Each point is reached from the start by the listed moves, each made once or not at all, plus a little noise. Is the number of moves made odd or even? Then give how often each move was made.
(in the rows, 128 means zero)

Moves:
(1): [131 200 116]
(2): [122 135  98]
Start: [146 154 142]
Points:
[135 157 112] => odd (0, 1)
[146 236 102] => even (1, 1)
[144 153 146] => even (0, 0)

Moves:
(1): [164 155 117 153 123 151 142 142 163 132]
(2): [129 138 142  93 150 164 129 137  99 139]
(3): [107 137 143 123 109 122 139 168 116 131]
(4): [143 120 122 131 117 139 155 149 101 105]
(5): [ 82 149  97 174 126 154  86 179 127 113]
(6): [158 118  92 121 110 139 125 128 140 125]
(7): [ 74 149 106 111 155 116 137 123 144 122]
(8): [108 102 115 143 144 155 155 145  61 156]
(9): [115 191 130 128 101  72 132 113 129 159]
Start: [133 120 153 133 104 124 130 126 113 106]
Points:
[ 69 223 130 178  91 173 143 241  38 165] => even (1, 1, 1, 0, 1, 0, 0, 1, 1)
[ 51 226  81 119 106 128  99 167 111 123] => odd (0, 1, 0, 0, 1, 1, 1, 0, 1)
[ 66 162 148 140 105 180 100 225  69 104] => odd (0, 1, 1, 0, 1, 0, 0, 0, 0)
[160 188 116 131  63 170 210 212  26 158] => odd (1, 1, 1, 1, 0, 1, 0, 1, 1)
